Rows are points. Each copy is the shape, with its points in the same order, turned, moved and blurred by noise. Is it also mirrored, or only turned?

Shape (6 x 3):
.93; .26; -.15
-.13; -.70; .26
-.23; -.11; .41
-.12; -.11; .44
.24; .17; -.10
-.01; -.30; .01
Copy 1 (6 x 3):
.67; .50; -.13
-.41; -.08; .71
-.12; -.49; .35
-.02; -.43; .39
.14; .03; -.11
-.24; .01; .28
Copy 1 is: mirrored
Copy 2 (6 x 3):
.67; -.70; -.05
-.24; .33; -.57
.09; .48; -.12
.23; .48; -.18
.20; -.18; .10
-.14; .06; -.22
Copy 2 is: mirrored
Copy 3 (6 x 3):
.34; .86; .23
.17; -.63; .38
-.26; -.32; .14
-.29; -.23; .27
.08; .28; -.11
.17; -.23; .11
Copy 3 is: only turned
Copy 4 (6 x 3):
.43; .86; -.28
.31; -.62; -.15
-.16; -.30; -.02
-.14; -.23; -.10
.18; .36; .13
.31; -.19; .07
Copy 4 is: mirrored

Shape (10 x 6):
.06; .51; .34; -.03; -.15; .33
.30; .66; -.01; -.45; -.53; .06
-.13; -.39; -.27; .59; -.10; .26
.31; .44; -.15; -.32; .04; .52
-.44; -.49; -.35; .20; .27; -.04
-.10; -.50; -.32; .37; .25; -.04
-.05; -.20; .01; .48; .35; -.13
-.08; -.22; .13; -.13; -.05; .23
.05; -.28; -.28; .32; .21; -.03
.62; .27; .36; -.33; -.31; .29
Copy 1 (10 x 6):
.32; -.33; .48; .17; .00; .07
.59; -.46; .15; .11; -.62; -.11
-.41; .09; -.01; .25; .24; .76
.77; -.25; .03; -.19; .00; .12
-.63; .14; -.15; -.29; .26; .25
-.47; .25; -.31; .14; .36; .40
-.27; .39; .08; .17; .37; .12
-.04; -.34; -.04; .08; .25; .06
-.22; .28; -.22; .07; .27; .38
.59; -.48; .02; .46; -.03; -.06
Copy 1 is: only turned
Copy 2 (10 x 6):
-.49; .45; .04; -.26; -.35; -.03
-.18; .73; .13; -.67; .01; .34
.28; .06; -.39; .56; -.36; .08
-.54; .56; .15; .00; -.02; .47
.05; -.40; -.60; .41; .05; .20
.18; -.30; -.30; .53; .01; .11
-.02; -.23; -.15; .40; -.01; -.26
-.17; -.12; -.11; -.05; -.33; .32
.12; -.11; -.15; .44; .07; .06
-.25; .42; .59; -.38; -.33; .30
Copy 2 is: only turned
Copy 3 (10 x 6):
.36; .49; .27; .02; -.21; .15
.22; .40; -.23; -.45; -.46; -.24
-.43; -.05; .64; -.06; .63; -.05
.52; .34; -.04; -.47; .13; .24
-.63; -.06; .23; .05; .52; .44
-.42; -.15; .26; .15; .74; .15
-.26; -.03; .30; .47; .55; .15
-.06; -.15; .23; -.08; .04; .30
-.24; -.06; .17; .16; .69; .00
.64; .03; .00; -.16; -.23; -.23
Copy 3 is: mirrored
Copy 4 (10 x 6):
.17; .67; .34; -.41; -.19; -.09
.47; .46; .25; -.39; -.94; -.26
.26; .34; -.42; .53; .17; -.08
.22; .45; -.15; -.63; -.53; -.02
.04; -.34; -.34; .35; .19; -.33
-.09; -.12; -.38; .40; .07; -.15
-.37; .14; -.06; .30; .07; -.30
.19; .07; .15; -.09; -.13; .15
-.16; .01; -.31; .27; -.10; -.16
.24; .60; .33; -.30; -.74; .38
Copy 4 is: mirrored

Shape (15 x 9):
.11; -.16; .30; .10; -.49; .00; -.01; -.14; .15
-.15; .38; .00; -.50; .38; -.34; -.04; .10; -.37
-.33; -.37; .03; -.01; .38; -.04; -.33; .01; .51
.42; .08; -.05; -.01; -.49; .35; .07; -.05; .20
-.72; -.31; -.08; -.14; .36; .18; -.01; .25; .23
-.12; .08; .15; .11; -.94; .02; .09; .39; .32
-.09; -.38; .24; -.26; -.75; -.17; -.42; -.15; -.19
.14; .30; .22; -.08; -.22; -.78; .08; .18; .34
-.04; -.15; .16; -.11; -.29; -.26; .21; .08; -.17
.11; .33; .07; .26; -.01; -.04; -.21; .23; -.23
.02; -.11; -.16; -.21; .20; .06; .00; .14; -.36
-.14; -.53; -.41; -.04; -.05; -.26; -.50; -.34; -.19
.50; -.31; .07; -.50; .40; .39; .10; .51; .28
.03; .02; .17; -.27; .06; -.16; -.20; -.07; .16
.06; -.30; -.54; .23; .07; -.01; -.55; -.31; .09
Copy 1 (15 x 9):
-.09; -.19; .08; -.11; -.26; -.04; .15; -.44; -.29
-.07; .10; .03; .45; .47; -.39; -.15; .26; .28
.14; -.44; -.12; -.23; .17; .23; -.66; .06; -.20
-.09; .29; -.06; -.36; -.30; .04; .13; -.53; -.07
-.08; -.35; .05; -.27; .62; .44; -.36; .23; -.16
-.28; .05; .05; -.57; .10; -.24; .33; -.51; -.72
-.03; -.07; .37; .37; -.04; .05; .07; -.56; -.76
-.06; -.15; -.35; .00; -.04; -.77; .00; -.03; -.40
-.07; -.20; .04; .13; .04; -.04; .36; -.05; -.29
-.05; .16; .37; -.23; -.05; -.35; -.06; .12; -.01
.03; .11; .23; .18; .18; .17; .03; .20; .07
-.10; .02; .23; .47; -.21; .39; -.42; .15; -.53
.77; .20; -.31; -.31; .25; .26; .07; -.12; .25
.06; -.17; -.05; .03; .09; -.14; -.20; -.20; -.03
-.12; .19; .17; .04; -.41; .39; -.66; .11; -.27
Copy 1 is: only turned
Copy 2 (15 x 9):
.45; .01; .26; .15; -.33; -.18; .16; -.38; .00
-.30; -.12; .15; -.50; -.02; .24; -.12; .13; -.63
-.07; -.14; .39; .19; -.13; .01; -.44; .24; .37
.39; .47; .10; -.12; -.14; -.12; .33; -.34; .26
-.23; -.25; .46; .24; -.05; .37; .00; .61; .26
.21; .38; .16; .28; -.83; -.10; .52; -.16; .08
.51; -.17; .88; .00; -.50; -.15; .12; -.32; -.31
.19; .05; -.27; -.11; -.72; -.21; -.23; -.03; -.33
.40; .07; .24; .13; -.30; -.01; .16; .09; -.42
-.31; .32; .14; .09; -.01; -.13; .10; -.18; -.39
.00; .25; .34; -.13; .21; .16; .02; .15; -.26
.23; -.04; .90; -.21; .10; -.45; -.23; .27; -.15
.33; .56; .12; -.06; .16; .73; -.37; .01; .32
.07; -.10; .27; -.14; -.23; .02; -.24; -.07; -.06
-.04; .19; .72; -.07; .25; -.67; -.23; .13; .13
Copy 2 is: mirrored
